Rows are points. Each copy is the shape, with its points in the same order, turned, moved and blurred by noise. Some copies are also mirrored. Which?
(in the rows, 128 means zero)

Shape (7 x 3)
[[122  91 222]
 [ 85  96  82]
 [ 85 167 106]
 [114  75 138]
 [162 200 198]
 [128 148  80]
 [119  85 105]]
Copy 1 (7 x 3)
[[154  90 220]
 [108  64  94]
 [ 96 139 100]
 [143  53 132]
 [168 198 172]
 [138 115  69]
 [139  66 108]]
Copy 1 is: only turned
Copy 2 (7 x 3)
[[113  85 212]
 [122 106  71]
 [ 79 162  98]
 [140  88 129]
 [ 98 201 214]
 [132 170  89]
 [150 105 103]]
Copy 2 is: only turned
Copy 3 (7 x 3)
[[153 199  82]
 [ 80  78  69]
 [ 58 105 118]
 [141 116  61]
 [130 185 203]
 [ 78  75 134]
 [113  84  80]]
Copy 3 is: mirrored
Copy 4 (7 x 3)
[[145 161 217]
 [ 69  95 115]
 [ 82 158  92]
 [110 104 163]
 [193 211 124]
 [115 109  78]
 [106  89 136]]
Copy 4 is: only turned

Shape (12 x 6)
[[111  71 133  96  92 193]
 [ 86  60 110 146 137 185]
 [112 110 114 121 166 112]
 [134 111 120 162 140 118]
 [140 149  85 143 127  64]
 [126 145 144 120 167 111]
 [118 120 133 152 141  95]
 [136 118 164 116 159  73]
 [132 113 144 143 148 112]
 [154 114 124 144 118 156]
 [110 156 131 141 140 119]
 [142  57  79 121 123 234]]
Copy 1 (12 x 6)
[[ 73  53  94  88 115 152]
 [ 59  90  75 106 173 131]
 [130 117 138 129 174 126]
 [119 136 116 125 141  96]
 [168 152 134 176 124 108]
 [129 138 171 112 150 125]
 [122 132 145 140 146  93]
 [150 110 184 117 151  89]
 [123 125 146 112 146  97]
 [110 129 103  95 110 117]
 [105 149 155 136 132 125]
 [ 87  92  26  63 136 167]]
Copy 1 is: mirrored
Copy 2 (12 x 6)
[[131 167 133 112 149 227]
 [109 173  90 167 167 205]
 [127 114 102 140 159 128]
 [150 143 120 170 138 127]
 [144 149 112 128 120  59]
 [127  91 125 145 133 123]
 [132 136 136 159 147 102]
 [156  87 152 138 170 102]
 [145 123 132 158 147 130]
 [161 155 127 149 112 162]
 [107 124 140 151 117 120]
 [151 180  62 137 125 249]]
Copy 2 is: mirrored

Shape (12 x 9)
[[166 151  78 156 147  23 168 137 136]
 [ 52 163  82 157 142 117  84 147 162]
 [147 103 114  96  92 182  91  92  72]
 [148 159  81 119 115 189 168 138  61]
 [114 143  71 165 121 114 111 131 151]
 [172 180 140 114 121 152 102 110 153]
 [124 166 144 136 137 160 174  73 126]
 [ 56  87  94  18 138 156 138 102 159]
 [143 140 101 152 145 152  84 146  64]
 [174 182 152 135 110 189  98 127 163]
 [175  55 102 105 141 149 102 145 165]
 [168  99 192 135  78 100  89 134 117]]
Copy 1 (12 x 9)
[[ 87 175 123 144 134  44 110  80 181]
 [ 65  98  66  70 118 149  93 130 165]
 [160  86 159  77  99 127 137 132  44]
 [118 169 141  72 147 123 191 138  66]
 [110 128  83  84 103 114 122 106 157]
 [148 167 157  99 106 164  85 134 122]
 [108 151 172 100 135 181 147  71 117]
 [127  22 183  44 189 143 130 134 155]
 [110 132  86 111 116 125 117 136  52]
 [161 172 141  99  89 199 103 154 120]
 [204  79 117 141 135 116 127 149 143]
 [129 104 169 174  48 121 102 148 112]]
Copy 1 is: only turned
Copy 2 (12 x 9)
[[ 98 184  89 120 122   7 161 129 122]
 [100 194  99 180  68 149 154 172  99]
 [185  84 177 120  71 123  95 104 108]
 [203 123 131 168 138 112 134  66  98]
 [121 161 105 165  67  97 146 148 116]
 [178 184 139 128  93 104  61 144 145]
 [163 197 147 144  98 114 109  66 168]
 [103 142 134  60 105 214 148  90 123]
 [184 126 181 179 100  91 141 156  90]
 [190 159 129 151 109 125  44 160 163]
 [142  90 132  78 106 116 145 187 165]
 [ 94 101 193 140  96  52  68 149 163]]
Copy 2 is: mirrored
Copy 3 (12 x 9)
[[134 204  35 100 107 109 174 130 140]
 [ 90 189 104 115 215 117  78  92 132]
 [136 117 188 132  79  97  78  85  81]
 [144 123 128 118  95 176 119  65  49]
 [105 173  84 129 145 120  89  93 137]
 [186 163 139 142 121 140  74 142 123]
 [184 150 158 125 128 165 136  73 149]
 [154  72 156  25 176  77  80  73 137]
 [122 167 133 165 129 108 113  92  48]
 [179 143 146 173 134 168  57 149 119]
 [148  72  91 150 125  58  88 130 121]
 [113 140 174 163  93  89 127 188 137]]
Copy 3 is: only turned
